Each row of a before or after table is a point. One or more steps were done to the points. Then noise was added and the rows were shuffled. The steps act on columns, c1 being the first. Name the steps. A step turns or swaps two columns, mirrors them in a line or flattens them onto one, adds a multiple of one to another, or multiplies or shifts one. Angles are multiples of 10 degrees, from the lower column toward the higher: turns from -170 to 170, lines from 10 to 170 but not 90. Use the fewest steps. Two steps may share a column if one is a turn and the other turns, adds or multiplies; they go together, in the order done. Otherwise the lowest column goes first.

Before (13 x 2)
[[-4.0, -0.4],
[-2.9, 0.8],
[-4.3, -3.1],
[10.5, 1.1],
[-3.8, 2.5],
[-1.8, 2.3],
[-3.8, 0.5],
[-4.4, -3.7],
[10.0, 3.1],
[3.6, -2.9],
[-0.7, 3.5],
[5.0, 1.2],
[-2.2, 0.9]]
After (13 x 2)
[[14.8, 2.4],
[-2.1, 6.8],
[-7.0, 2.2],
[-13.1, -6.3],
[31.6, 2.3],
[10.8, -5.7],
[-8.9, 2.1],
[-5.5, 4.4],
[-11.9, -0.5],
[29.8, 6.3],
[-11.2, 4.9],
[-11.4, 0.9],
[-13.2, -7.4]]
Steps: multiply c1 by 3; multiply c2 by 2

Before (8 x 3)
[[-0.2, -7.7, 3.4],
[6.2, 3.0, -7.8],
[4.4, 3.8, -6.3],
[-1.5, -6.2, 0.3],
[-3.8, -3.1, 1.8],
[-2.0, -9.4, 2.5],
[-0.6, -1.7, -0.3],
[-4.8, -5.5, -3.1]]
After (8 x 3)
[[-2.7, -7.8, 3.4],
[-4.8, -2.9, 2.1],
[5.5, 3.6, -6.0],
[-3.3, -6.2, 0.5],
[7.0, 3.2, -7.9],
[-4.7, -9.3, 2.6],
[-6.6, -5.6, -3.2],
[-1.1, -1.6, -0.2]]
Steps: add 0.3 times c2 to c1
